Rows are points. The ring and each string are closed loops that go straight from each point to the next, and from the last back to the first. Before rounding, they use only three directions, however many columns there are. Count how often each string passes through the ring. Passing back the other way cancels.
(in the rows, 128 means zero)

Ring:
[[177 100 118 123]
 [180 130 114 151]
 [144 152 113 179]
 [109 148 108 185]
 [ 72 120 100 172]
 [ 60  84 107 141]
 [ 93  64 125 108]
 [140  73 126 104]]
String:
[[221 111  88 136]
 [202 150 116 162]
 [139 156 148 169]
 [118 130 126 160]
 [106 128 122 163]
 [ 74 133 144 165]
 [102 109 119 148]
 [ 90  90  96 143]
 [ 67  53  90 118]
 [ 82  45 122  94]
 [107  64 164  88]
 [154  73 146  93]
 [204  86 112 107]]
Times through: 1

Ring:
[[219 131 123 161 171 120 190 142 126]
 [212 174 134 136 154 108 193 142 118]
 [182 200 131 110 127  99 185 135 114]
 [142 202 117  90 100  95 169 123 114]
 [100 178  97  85  80  99 150 108 119]
 [ 74 132  82  98  75 107 136  94 125]
 [ 80  74  76 133  96 122 134  90 134]
 [106  52  78 156 120 130 141  96 137]
 [146  50  86 173 146 134 155 110 138]
 [198  83 104 177 171 131 177 131 134]]
String (9 x 9):
[[146 103  70 138 132 128 152 122 137]
 [155  55  44 163 152 145 144 125 149]
 [187  44  61 185 176 149 158 132 148]
 [195  98  57 155 166 140 162 145 144]
 [172 107 110 155 147 121 172 123 128]
 [169  93 139 170 148 116 180 112 122]
 [182  50 130 197 169 129 179 113 130]
 [147  44 133 188 147 124 169  97 128]
 [137 102 122 149 125 114 165 105 124]]
Times through: 0
String (15 x 9):
[[ 47 152  92  79  51  96 132  84 119]
 [ 51 176  44  54  49 105 119 102 128]
 [108 169  47  80  89 115 136 123 133]
 [127 153  84 105 105 111 153 119 126]
 [123 154 122 113 101 101 163 107 117]
 [109 197 167  93  78  78 175  96 100]
 [128 229 140  75  83  82 173 116 105]
 [146 242  97  64  93  93 166 136 115]
 [154 196  60  84 112 113 154 143 130]
 [143 164  92 106 112 109 160 124 124]
 [143 157  75 106 115 115 155 128 129]
 [124 176  68  87  97 110 147 125 128]
 [127 144  92 113 107 111 155 115 125]
 [102 134 133 120  92  99 160  92 115]
 [ 69 136 137 108  69  92 152  78 112]]
Times through: 2

Ring (9 x 14):
[[215 140 136 135 132 144 112 125 111 124 121 127 133 163]
 [199 188 133 132 143 132 108 131 121 123 125 117 124 164]
 [168 205 132 132 144 121 111 136 127 123 129 110 116 159]
 [111 189 145 132 137 109 128 139 133 122 129 104 105 141]
 [ 83 149 163 132 127 108 144 136 133 123 125 108 103 126]
 [ 78 110 171 134 117 114 152 132 128 123 121 114 106 119]
 [101  69 164 138 108 126 151 129 115 125 119 122 116 122]
 [149  62 146 141 107 139 138 127 103 127 120 128 128 137]
 [197  96 138 139 119 146 122 125 104 126 120 131 134 154]]
String:
[[131 144 130 138 125 120 125 138 116 126 130 111 116 145]
 [117 159 195 124 138 117 145 124 144 118 113 118 107 127]
 [ 73 166 212 121 138 105 158 125 155 117 112 112  96 113]
 [ 36 145 183 130 125  97 159 136 143 121 123 104  93 109]
 [ 74 115 229 121 128 115 170 118 150 117 104 123 101 104]
 [117 116 197 126 127 125 152 121 136 120 110 125 112 122]
 [111 118 139 139 117 120 136 136 116 126 128 113 114 135]
 [ 65  97 135 143 107 110 146 142 113 128 132 107 107 123]
 [ 38  88 206 129 114 108 173 127 139 121 113 116  98  98]
 [ 80 117 211 124 126 115 163 122 144 119 109 120 103 110]
 [124 133 187 127 130 123 145 123 135 120 113 122 112 128]
 [109 148 130 139 124 114 129 141 119 126 132 107 111 140]
 [ 74 185 114 140 127  98 126 151 124 127 142  93 100 139]
 [ 99 173  92 145 123 105 117 153 111 129 145  95 108 149]]
Times through: 1
String:
[[145  52 190 132 111 142 153 116 117 123 107 137 126 124]
 [161 102 169 133 122 137 137 122 119 123 114 129 124 138]
 [164 115 126 141 119 134 122 133 106 127 127 120 126 151]
 [209 124  98 145 121 143 104 135  94 129 132 122 136 169]
 [249 166 121 135 140 148  98 126 109 124 123 127 138 177]
 [249 217 135 128 155 140  95 125 125 121 121 122 131 178]
 [183 216 103 137 144 121  98 142 118 125 137 105 120 171]
 [138 190  83 145 130 113 104 151 109 129 145  98 115 163]
 [136 155 144 134 130 121 127 134 123 124 126 113 115 144]
 [133 144 169 130 131 123 137 127 130 121 118 118 114 136]
 [101 140 129 140 121 113 131 141 117 126 133 106 110 138]
 [ 60 110 126 144 109 107 142 146 113 128 136 103 105 126]
 [ 59  57 177 137 103 117 165 130 120 125 118 119 108 107]
 [ 91  19 194 135  99 133 169 119 116 124 109 133 118 107]]
Times through: 1

Ring, 6 rows:
[[155 108 113 131  99 115 137 180 144 108  97 116  95 120]
 [163 134 165 104 151 106 133 139 164  84 110 119  90 179]
 [117 161 158 105 150 123 141 119 150 103 133 122 111 184]
 [ 83 159 133 117 126 133 140 120 133 123 146 123 129 167]
 [ 77 106  97 142  81 124 116 144 124 132 143 121 138 135]
 [111  93  82 149  66 121 125 178 125 129 117 117 120 104]]
String (25 x 14):
[[128 134 147 113 134 115 130 133 151 101 125 120 108 171]
 [132 130 155 111 140 110 125 129 156  95 126 120 107 180]
 [111 146 114 126 108 132 149 154 131 124 121 120 114 132]
 [113 186 140 107 141 139 166 135 138 118 124 122 108 156]
 [ 95 181 100 126 104 152 176 160 118 141 120 122 116 113]
 [120 128 148 114 133 112 122 127 151 101 133 121 114 178]
 [120 115 180 104 157  95  97  97 167  82 148 121 117 222]
 [ 82 148 155 110 142 120 120  98 144 110 158 124 132 198]
 [114 110 149 118 128 105 106 120 153  98 140 120 120 186]
 [105 134 114 128 105 128 138 149 132 122 127 120 119 139]
 [ 49 152  83 141  79 149 146 142 107 153 149 123 146 119]
 [ 49 111 102 140  85 126 108 122 121 136 163 123 153 153]
 [ 87  80 136 130 108  99  81 113 147 104 157 121 139 187]
 [ 83  86 125 134 100 105  89 120 141 112 155 121 139 174]
 [ 52  89 104 144  81 116  91 120 126 130 166 122 155 159]
 [ 43 116  89 145  74 132 115 130 114 144 161 123 155 137]
 [ 74  97 130 130 107 109  92 111 140 113 161 122 143 182]
 [112  95 153 119 128  97  92 114 157  93 145 120 123 196]
 [103 133 119 126 108 125 134 143 134 120 131 121 121 146]
 [ 54 195  84 132  92 166 179 149 102 160 139 124 136 108]
 [ 69 184 135 112 133 143 152 111 128 129 152 125 133 170]
 [111 142 173 102 158 109 117  99 159  93 147 122 118 211]
 [125 125 157 111 140 107 117 122 156  95 133 120 112 187]
 [110 153 121 122 116 133 151 148 133 122 123 121 113 140]
 [112 186 131 111 133 143 171 143 133 123 120 122 108 144]]
Times through: 2
String:
[[181 153 184  92 174 106 144 135 173  75 102 119  78 191]
 [157 172 177  92 171 118 153 128 163  87 112 120  88 188]
 [160 149 218  79 201  94 118  91 185  61 131 121  92 246]
 [138 129 193  95 172  96 108  98 173  75 138 121 106 227]
 [123 121 144 117 128 110 120 131 151 101 130 120 113 173]
 [ 90 177 103 126 105 150 169 153 119 140 126 122 120 121]
 [ 66 210 100 122 110 166 187 144 109 153 135 124 128 120]
 [ 72 193 147 106 146 142 153 103 133 125 154 125 130 182]
 [ 65 211 116 115 125 160 179 128 116 145 142 125 129 141]
 [ 84 187 102 125 107 155 175 152 116 144 127 123 121 119]
 [121 123 142 118 126 112 122 133 149 103 129 120 113 169]
 [145 112 201  94 176  86  94  93 180  66 140 121 105 239]
 [161 143 220  80 201  91 113  90 187  59 132 121  93 249]
 [161 117 191  97 169  90 107 113 178  68 125 119  95 218]
 [138 117 149 115 132 106 120 136 156  94 123 119 106 174]
 [172  97 184 103 158  84 101 125 179  66 117 118  91 207]
 [203 102 185 100 162  84 115 144 184  60  96 116  74 194]
 [172 133 132 117 123 117 152 175 151  99  89 117  83 132]
 [160 149 105 126 103 134 173 194 135 119  83 117  85  98]
 [199 108 145 115 129 100 136 178 165  82  81 115  73 143]
 [187  83 172 109 145  81 101 144 179  66 105 116  85 189]
 [143 114 140 119 123 108 124 148 153  97 116 118 102 160]
 [173  92 177 106 151  84 101 132 177  68 114 117  91 199]
 [188 101 194  97 169  81 104 126 186  58 110 117  82 213]]
Times through: 0

Ring, 8 rows:
[[175 145 111  80 121 114 165  55 135 156  75 106 133  86]
 [163 140  88  57 132 102 161  62 131 164  77  76 147  59]
 [140 131  79  59 145  98 142  89 133 163  91  77 152  58]
 [118 134  94 107 145 136 119 135 154 150 109 121 133 106]
 [115 138 121 149 138 162 110 153 167 136 118 168 113 150]
 [139 133 161 166 129 145 117 124 154 123 117 217  97 172]
 [163 132 171 149 123 122 135  86 138 124 105 215  98 157]
 [177 138 154 121 118 116 153  62 134 136  89 175 110 130]]
String, 25 rows:
[[150 120 187 163 133 110 117 102 134 114 122 249  93 171]
 [152 130 142 122 132 114 134  92 137 135 103 174 115 127]
 [153 144 148 150 121 152 135 106 156 132 101 186 102 157]
 [177 136 188 160 114 126 143  72 138 120 100 232  89 171]
 [192 126 189 129 118  86 153  39 117 123  94 220  99 141]
 [186 151 158 138 106 143 161  61 146 135  82 178 101 148]
 [158 148 124 122 120 147 148  92 153 145  89 142 117 126]
 [164 136 127 100 128 111 149  73 134 145  90 141 124 106]
 [175 127 129  74 132  75 157  45 115 148  85 133 133  81]
 [158 143 111  99 126 129 150  83 144 151  86 120 128 103]
 [165 151  89  76 123 132 164  71 145 163  73  78 139  79]
 [174 141  66  18 133  82 178  35 120 177  62  30 164  20]
 [162 127  90  41 142  70 157  53 116 163  82  78 154  43]
 [148 136 109  95 134 118 141  92 141 150  94 123 131  98]
 [137 146  73  79 136 139 143 107 153 164  88  74 145  78]
 [127 132  58  49 151 104 137 104 138 169  92  53 161  46]
 [128 118  82  54 157  77 129  98 124 159 103  88 155  52]
 [137 128 109  94 143 108 131 102 137 148 103 129 134  96]
 [124 147  97 125 134 166 125 139 168 149 103 124 125 125]
 [102 145  93 142 141 181 107 172 179 145 116 134 122 140]
 [ 97 138 110 159 144 177  97 181 177 136 127 166 114 157]
 [136 124 134 120 142 110 121 110 138 136 113 172 120 123]
 [142 134 128 122 134 129 130 108 146 140 104 159 119 126]
 [120 148 143 189 126 195 108 164 181 125 120 205  93 192]
 [130 135 175 197 128 166 105 147 165 113 127 249  84 203]]
Times through: 4

Ring (6 x 14):
[[179 140  50 104 112  85 140 149 147 126 116 105 180  49]
 [ 76 188 109  79 148  82 127 145  96  99 139  92 169 118]
 [ 63 149 180 102 111  87 113 102 109 101 129 158 155 166]
 [ 94 104 200 124  89 101 116  89 142 114 123 186 140 176]
 [163  55 164 134 112 134 147 126 197 136 139 141 107 159]
 [204  96  70 119 111 108 151 150 182 137 123 109 152  71]]
String:
[[187 121  51 103 142 109 157 174 167 131 137  69 150  68]
 [141 127 101 102 137 106 144 151 150 121 139  95 145 110]
 [142 132 107 109 104  88 130 126 140 119 118 136 168  96]
 [145 176  56  94 102  63 124 133 112 113 106 123 205  45]
 [115 214  36  71 144  63 130 162  89 102 125  71 203  47]
 [ 95 198  66  69 175  87 141 176 100 101 150  46 168  93]
 [108 157 103  88 157 101 141 159 127 110 148  77 148 120]
 [126 133 119 105 119  96 132 132 138 117 129 123 156 116]
 [ 98 171  95  81 165  97 140 164 117 106 150  66 152 116]
 [110 159  99  88 152  97 139 156 124 110 144  81 154 113]
 [126 148 103 100 120  88 131 135 129 114 126 118 167 101]
 [136 181  60  92 103  61 122 132 107 110 106 123 206  49]
 [160 189  21  87 109  58 129 148 109 114 105 102 215  17]
 [178 156  44 105  85  64 127 130 130 122  96 135 208  27]
 [157 127  93 110 107  92 135 134 148 123 119 125 166  86]
 [157 116  92 104 146 116 153 163 164 126 145  80 135 108]
 [217  85  56 116 138 126 166 176 198 142 139  73 132  74]
 [244  56  66 133 108 127 164 157 217 152 125 107 133  69]
 [217  63 100 138  82 113 146 127 200 145 112 150 145  85]
 [171  89 121 125 101 110 140 127 175 132 123 140 143 112]
 [156  93 126 118 122 118 145 139 173 129 137 118 130 128]
 [160  76 131 117 149 140 159 160 191 133 156  88 102 149]
 [155 102 128 122  93 100 132 117 161 127 117 153 153 113]
 [188  67 130 136  87 115 141 119 191 138 118 157 137 114]
 [226  22 121 143 120 152 169 153 237 154 143 112  93 129]
 [235  33 102 141 108 140 164 150 230 153 133 119 111 104]
 [206  80  98 134  74 100 138 118 184 140 105 160 160  77]
 [156 111 111 115 111 103 138 133 159 126 125 127 151 106]
 [161 110  92 105 151 122 156 168 170 128 149  74 128 112]]
Times through: 0
